Rows are points. Each copy is the shape, with its points in the same order, stretched, turned, moved and blurred by noise. Some copies are also mirrored. Which?

Shape, 9 rows:
[[-12.5  14.4  27.0]
 [-29.0   0.2 -35.4]
 [ -3.9   5.5   3.4]
 [-19.5   0.2  14.5]
 [-38.0  -4.8   4.1]
 [ 11.7   3.0 -21.3]
 [-11.8  -0.4  -4.1]
 [ 43.1   9.2 -26.8]
 [  3.0  22.5  -4.6]]
Copy 1, 9 rows:
[[-21.1  31.2   0.7]
 [-10.5 -15.6 -54.2]
 [ -6.2   7.7  -8.4]
 [-10.7  25.6 -16.7]
 [-12.2  23.4 -37.2]
 [  3.1 -19.3 -11.5]
 [ -0.9   9.5 -24.9]
 [ 15.5 -38.7  14.6]
 [-15.7  -5.6   0.2]]
Copy 1 is: mirrored
Copy 2 (9 x 3):
[[ 18.3  20.2  25.4]
 [-20.1  50.5 -17.3]
 [  1.9  12.3   3.0]
 [ -1.4  22.7  17.0]
 [-15.1  44.2  21.9]
 [-12.3   4.0 -24.1]
 [ -6.5  21.3   2.1]
 [ -3.1 -18.7 -47.3]
 [ 14.0  10.0 -10.3]]
Copy 2 is: only turned
Copy 3 (9 x 3):
[[-40.7 -10.6   8.5]
 [ 22.3   7.9 -35.9]
 [ -6.6  -6.6   1.2]
 [-26.1 -20.3  -1.6]
 [-21.8 -20.5 -17.2]
 [ 26.7   7.1  -2.3]
 [ -3.9  -8.2  -6.9]
 [ 45.1  20.0  10.1]
 [ -8.0  19.0  -3.2]]
Copy 3 is: only turned
Copy 4:
[[ 41.6  -4.4   6.3]
 [-37.6 -36.9 -21.4]
 [  6.4  -4.9  -0.4]
 [ 17.0 -14.6   7.1]
 [  1.9 -34.8   5.1]
 [-26.8   2.0 -13.4]
 [ -7.7 -15.0  -3.7]
 [-33.6  28.3 -17.6]
 [ 10.8  -0.4 -16.4]]
Copy 4 is: mirrored

Shape, 9 rows:
[[ 13.2  13.0  41.1  27.3]
 [-19.3   7.4 -21.3   1.8]
 [ 34.5  14.6 -19.2   7.6]
 [ 23.6   1.9 -13.8  21.7]
 [  1.4  -4.1  28.8  -1.1]
 [ -3.7  -4.9 -16.5 -15.2]
 [ 23.3   4.3  19.5  32.1]
 [-14.3  21.8 -21.3 -22.4]
 [ -9.1  -5.7  -1.7 -38.7]]
Copy 1, 9 rows:
[[ -6.8 -32.3  25.0 -24.3]
 [ 14.1  12.4 -13.2  -5.0]
 [ 16.1   1.0  12.7  20.2]
 [ 25.5  -6.8  10.3  12.3]
 [-13.6 -26.7  -7.9  -5.7]
 [  8.6  -7.3 -23.2  11.6]
 [ 12.2 -21.9  23.6  -9.1]
 [-10.0  15.0 -15.6   2.7]
 [-14.5 -17.1 -39.7  10.5]]
Copy 1 is: mirrored
Copy 2:
[[-13.0 -46.8  21.0   2.0]
 [  2.0  26.5   7.5   6.0]
 [-26.0 -10.0 -11.7  -9.4]
 [-26.0 -18.7  -6.1   6.4]
 [ 13.4 -20.8   5.0  -1.7]
 [ 11.5  18.1 -10.0  -4.1]
 [-24.7 -45.2   9.1   7.2]
 [ 13.6  42.3   2.4 -14.8]
 [ 36.2  25.5 -11.5 -14.6]]
Copy 2 is: mirrored
Copy 3:
[[ 36.1 -28.1 -35.1  28.4]
 [  6.1  36.8  13.3   0.7]
 [ -9.5  24.8 -21.1  -9.5]
 [ -8.3   6.6 -15.1  13.1]
 [ 23.0 -20.7  -8.6  -1.3]
 [ -1.0  24.3  13.2 -20.8]
 [ 12.9 -23.4 -29.5  29.6]
 [ 14.0  56.9   8.6 -33.0]
 [  8.2  20.2  18.9 -43.6]]
Copy 3 is: only turned

Shape:
[[  8.4  -0.3  -2.0 -19.6   6.9 -25.4]
 [-13.8   6.1  21.0  -2.3 -12.2  24.7]
 [ -0.9 -26.1   7.9   9.1 -26.3 -14.5]
 [ -9.5   8.8 -29.0  17.3 -17.5  13.9]
 [ 40.0 -16.5 -25.6  15.9 -10.2 -28.3]
 [ 26.5  -7.0  31.9   5.6 -12.9   1.5]
 [ -3.4 -52.2 -17.3 -17.5  10.0 -18.3]
 [ 13.4 -12.2  32.4  19.6  27.8 -13.0]
 [-48.9  -3.7  -8.8 -11.2  -6.2  15.2]
 [ -0.7  10.0  -4.0 -11.2  -3.6   4.0]
 [ -9.0 -23.3  -4.2  -2.6  26.9 -30.4]]
Copy 1 (11 x 6):
[[-20.7 -24.2 -15.6   6.6   8.4  -6.2]
 [ 14.9  30.2  -5.6   1.4   4.0  20.2]
 [  1.4   0.8  37.0 -13.8 -17.9   3.9]
 [ 31.1  22.7  16.3  13.7  -0.9  -8.3]
 [-17.3 -14.9  42.0  -8.3   8.5 -26.2]
 [-11.8  16.6  19.8 -13.9  15.9  18.0]
 [-32.6 -32.7  15.6 -31.6 -46.5 -41.9]
 [-41.9  12.3  13.5   0.4  -6.0   3.7]
 [ 22.7  10.9 -12.8  10.4 -28.4   1.6]
 [  3.7   3.0 -12.8   9.5  12.5   2.5]
 [-36.6 -23.2   1.4   1.3 -28.0 -20.1]]
Copy 1 is: mirrored
Copy 2, 11 rows:
[[ -7.5  27.6   5.6  14.8  11.8   3.2]
 [  2.6 -14.3  -5.3 -23.1   9.1 -31.0]
 [ -6.0 -32.8  30.8  28.5  -1.7  -8.9]
 [ -7.4 -23.1  -4.6 -21.9 -20.6  15.1]
 [ -0.5  -3.1  35.7  36.4 -39.7  18.3]
 [ 12.3  -8.5  35.2  12.7  -6.8 -33.7]
 [ -7.7  -8.6 -32.3  62.5   4.9  -9.2]
 [ 55.5 -11.1  16.9   5.1  29.5 -25.6]
 [-11.6 -18.8 -40.6 -19.4  29.0  -2.5]
 [ -8.9  13.7  -5.7 -10.8   1.2  -4.8]
 [ 21.5   0.7 -10.2  23.9  32.9   6.4]]
Copy 2 is: only turned
Copy 3, 11 rows:
[[ 13.4 -15.0  -3.3  -9.2  27.1   0.1]
 [-16.5  10.4   0.5 -22.2  -0.9 -37.1]
 [-13.1  -9.9 -21.9  10.6  28.5  -8.4]
 [-22.3   1.0  -5.0  -5.6  -8.9  12.1]
 [ -2.1  -3.4 -14.1  29.8  37.7  41.4]
 [-12.4  15.6  -1.5   5.1  34.0 -16.3]
 [ 22.3  -8.7 -38.5   1.1  16.3  -3.8]
 [ -6.8  33.2 -17.5 -23.4  40.5  -4.4]
 [ -8.4 -12.4 -15.5 -37.3 -21.0 -30.9]
 [ -1.9  -5.8   4.2 -14.2   3.9 -10.8]
 [ 12.8  -1.0 -29.9 -22.8  27.8   5.1]]
Copy 3 is: mirrored

Shape:
[[ -9.1  -5.5  12.8 -19.6  27.3  -3.3  -5.0 -17.9  -4.9]
 [  8.0  23.9 -35.5   4.9 -30.1  26.6  13.2  12.4  18.3]
 [ 12.1 -17.0  36.4 -10.6   9.6  -5.5  31.1   3.0   5.1]
 [-15.8 -14.9  15.5   4.5   7.4 -13.1  -9.9   1.3 -19.6]
 [-19.0  34.6 -23.3  15.7 -19.4  23.8  16.3   9.5 -10.2]
 [ -7.6  -9.8  12.1 -31.8 -10.1 -15.6  -8.2 -10.5 -31.5]
 [  1.4  36.1 -13.6  19.0 -50.5   7.6  -9.2   3.8  26.6]
 [ -4.2   1.5   7.6 -18.1   8.1 -11.3 -12.8  24.2 -19.3]
 [ 17.7  -8.9  -1.3   5.0  -0.1 -31.0  33.5  -7.5  10.6]
 [-32.1 -14.4  -0.9 -22.5   3.6 -12.6  -9.1  10.8  -3.9]
 [ -6.4 -25.9  -7.1  -4.0  15.6  18.0 -16.3   5.7 -30.0]
 [-27.8 -38.4  20.0 -23.6   5.6  -4.9  -6.6  -1.1 -24.7]]
Copy 1:
[[-10.3  13.2   1.2  -9.9  -9.3  19.8  10.4 -21.0  31.0]
 [ -9.3  20.0 -21.9  27.9  12.6 -14.8  -1.5   7.7 -38.7]
 [-19.8  17.2  20.0 -41.9 -13.6 -10.7 -15.2  -6.0  -8.7]
 [ 15.5 -16.5   6.0  -9.2  -7.0  -5.6  -2.8  -0.2  19.7]
 [  9.8  22.0 -37.9  15.1  -5.5 -40.2  -8.1   0.9 -13.5]
 [ -9.8 -23.8   1.4  -8.9  10.0  -6.7  15.1  15.8  29.3]
 [ 16.9   0.7 -26.6   7.6   9.1  -9.8  29.2   1.4 -42.5]
 [  8.1 -10.8 -13.5 -10.4  21.5   6.6  -3.0  -0.1  26.8]
 [-20.6  12.0  26.7 -21.1   4.1 -29.4  -4.8 -22.3  -4.4]
 [ 15.0   5.8   8.3  -1.9   8.7  10.4   9.3   8.6  36.9]
 [ -0.1 -20.9  -2.0  28.9  -6.8   8.5 -22.3  15.2  11.5]
 [  3.8 -15.0  22.7  -4.6 -11.4   3.1  -2.5  24.2  33.7]]
Copy 1 is: only turned
Copy 2:
[[  5.3  18.7  26.8  14.0  11.8 -32.5 -11.7  -2.7  11.2]
 [-29.3 -11.0 -38.7 -12.5 -10.9  27.8  47.6   2.0 -21.0]
 [ 13.1   5.6 -19.5  19.9 -20.6 -43.8 -17.6  16.3 -20.0]
 [ -3.4  20.4  20.4  -2.2   2.9 -11.8 -29.5 -23.3  11.7]
 [-20.1  -0.4 -44.6  -0.5  -2.8  18.3  30.2 -21.6   3.3]
 [  8.4  51.0  16.8  -1.1  22.5 -22.8   1.3 -41.0   3.0]
 [ -0.7   1.4 -37.7   0.1   0.2  67.6  34.7   2.9 -23.9]
 [-23.0  17.0  12.7  10.1  25.0  -6.3 -12.2 -32.4 -17.1]
 [ 27.3 -14.2  -1.7 -10.5 -10.7  -8.9  12.2   2.2 -22.6]
 [ -7.5  23.3  31.9   7.4  -9.1 -11.5   0.7 -42.1   5.3]
 [-47.1  26.1  31.9 -25.6   9.1 -31.6 -23.1 -13.3  23.7]
 [ -6.7  48.0  31.9   1.8 -12.9 -45.9 -19.6 -33.4  25.4]]
Copy 2 is: mirrored
Copy 3 (12 x 9):
[[ 10.2 -35.3   3.9   2.5 -15.4  28.6  13.4   1.3   4.3]
 [ -8.9  19.6  31.3   2.6  12.5 -53.3 -29.9  -6.0 -32.6]
 [ 26.2  18.4  -8.8 -22.9 -20.8   5.6  31.6 -16.8  13.1]
 [ -7.0 -12.3  -6.2 -13.1   5.0  34.6   9.4   0.2   7.8]
 [ -9.2  -6.5  22.4 -25.3  21.9 -30.9 -17.6  -5.8 -42.3]
 [-33.1  -9.1  24.7  -6.8  -8.6  34.4  25.4  10.0  -1.2]
 [-23.7  13.7  34.5  -6.9  19.9 -42.7 -55.8  12.1  11.2]
 [-18.2 -17.8  12.5  -1.7  15.3  28.3  23.9  -7.9   5.3]
 [ 16.0  30.4 -17.4  -8.2 -26.2 -24.3  11.6  16.2  18.3]
 [-28.1 -31.9  -0.9   5.9  -5.8  18.0   7.5 -16.6  -6.2]
 [ -2.5  -5.7   5.4  17.6  11.5  48.1   7.2  -7.9 -34.1]
 [-21.7 -19.6  -7.4  -3.9 -17.7  47.9  18.3 -12.7 -12.7]]
Copy 3 is: mirrored

Shape:
[[-13.6  14.8  43.3  26.8  48.4   0.1  -3.6  11.9  15.4  -2.7  13.4]
 [ 34.2  28.9  -0.2 -13.3  -2.3  17.3  39.2  -4.9   1.6 -15.0 -12.9]
 [  2.0 -27.4 -11.2  52.4  42.8  10.9  -2.0  -6.4  13.8 -18.4  -2.5]
 [ -9.6  16.1   3.8 -16.1  12.3  10.5 -14.6 -16.0  19.9  -7.6 -12.6]
 [-21.5  20.1  32.3   0.6 -11.6  16.5   4.4 -16.6   8.0  -6.3  -4.5]
 [ -2.6  -0.5  -6.1  -7.0  -4.4  14.5  10.6  -5.4   6.2  -7.9  26.8]
 [-22.2   4.6   0.4 -16.3  10.9  -0.8   3.4 -10.9  -6.4   0.2   1.5]
 [-23.5   5.6 -16.6 -13.5 -11.7  23.3 -18.7  -7.4   7.1 -15.7  15.8]
 [-12.1   5.5 -12.1  10.3 -11.5  22.9  -8.1  42.4   3.5  -5.8  -4.7]
 [ 40.1  28.3 -14.8 -12.0  15.7 -26.2 -13.0 -17.7  15.9  34.0   2.6]
 [-12.4  -4.8  36.5 -18.0  -9.3   7.0 -14.2  -8.3  -0.1 -24.7   9.3]
 [-20.7  24.7   2.4 -18.1 -10.8  18.8  12.5  14.7  16.0 -13.3  11.0]
 [ -1.5 -26.9  -1.9  -6.3   8.9 -29.7  30.0 -13.4  29.1  -3.2 -11.6]
 [-24.6 -56.7  -6.1 -15.6 -10.4  25.1  -2.8   4.0  17.6   0.3  -3.0]]
Copy 1, 14 rows:
[[ -2.1 -29.2  35.1  59.9  14.1   9.4   2.7 -64.2  -2.3   0.3  29.2]
 [ 27.6  35.7  -3.1  40.5  -3.7 -20.6  17.4  10.9 -25.9  22.9 -32.8]
 [-30.8 -12.4  42.1  29.8  20.2   4.8  -3.7  19.8  24.2 -19.5  12.4]
 [ 12.6  -6.6  -8.5  21.5   5.6 -43.4  -1.5  -4.4   2.6  13.3   8.5]
 [ 10.9  15.4  -2.4  28.0 -15.0 -28.4 -25.6 -26.2   4.2  23.8  22.0]
 [  5.5 -10.7  29.7   2.7 -29.6  -8.1   4.0   7.7  -5.7  -1.6  16.0]
 [-12.1 -12.1  -5.5  -0.6  -4.1 -17.2  -5.5 -19.5 -17.7  -0.7   6.9]
 [  0.2 -12.6  16.1  -7.3 -22.4 -29.2 -12.5  15.4  15.4  22.7  30.3]
 [ -9.7  14.6   2.3  17.6  -5.2  10.1  14.0  -1.6  32.3  47.4  16.6]
 [ 32.3 -44.4 -24.7  22.2 -13.1 -10.0  23.3  10.5 -10.2 -10.3 -54.7]
 [ 29.0   4.0  21.0  -4.4  17.9  -8.5 -26.1 -26.1   5.2   4.1  35.8]
 [  8.6   9.1  16.1  18.2 -28.2 -22.2  16.4 -20.1   2.2  29.4  16.5]
 [ -7.3  19.1  16.3 -14.4  17.2 -21.0  20.9 -26.9  -5.7 -52.1 -29.6]
 [ -5.6  23.0   3.2 -21.7  12.1 -15.4   2.1   6.4  12.4 -30.4  47.9]]
Copy 1 is: only turned
Copy 2, 14 rows:
[[  9.4 -19.9   4.7  -2.1 -15.7   7.1  14.1  10.3 -19.1 -48.5  28.2]
 [-21.2  18.3  -7.0 -33.0  13.4 -12.3 -17.8 -12.5 -43.0  13.5  47.1]
 [-15.5  27.8  17.0  15.7  -5.7 -16.9  23.0  16.5  13.8 -26.7  62.8]
 [ 28.4  26.8   1.0   8.6   5.1 -16.2   9.8   0.0 -34.3  -4.6  32.9]
 [  6.3  -8.9 -20.4   3.9   9.7 -22.4 -10.7  13.4 -28.4 -16.4   3.8]
 [ 19.3  -2.4  -9.4  -2.1   8.5  -0.7   2.4  23.2 -11.8   9.1  30.1]
 [ 18.9  -3.2  -4.5  -8.7  13.1 -16.7  23.0   7.0 -18.1   3.1  13.6]
 [ 48.2  16.5  -6.3   3.7  12.7 -20.1   5.1  22.3  -5.8  10.1  26.1]
 [ 31.4   8.1  24.5 -21.9 -15.2  -5.3 -30.4  10.0  13.3 -16.5  12.6]
 [ -2.2  20.9   6.2  -9.4 -53.4  26.8  20.0 -14.1 -50.9  28.1  23.5]
 [ 26.2   2.3 -28.7  20.9  14.6  -2.1   7.7  -5.1  -5.8 -16.8   9.7]
 [ 33.1   4.7   0.1 -24.4  22.1 -12.6 -17.7  19.9 -19.4  -4.0  18.5]
 [-16.2  31.6  15.0  12.8  27.9  16.1  19.4   9.7 -16.0   6.0  20.7]
 [ 39.4  12.3  27.6  42.6  35.1   5.3  -4.0  11.2  22.3   5.2   8.1]]
Copy 2 is: mirrored
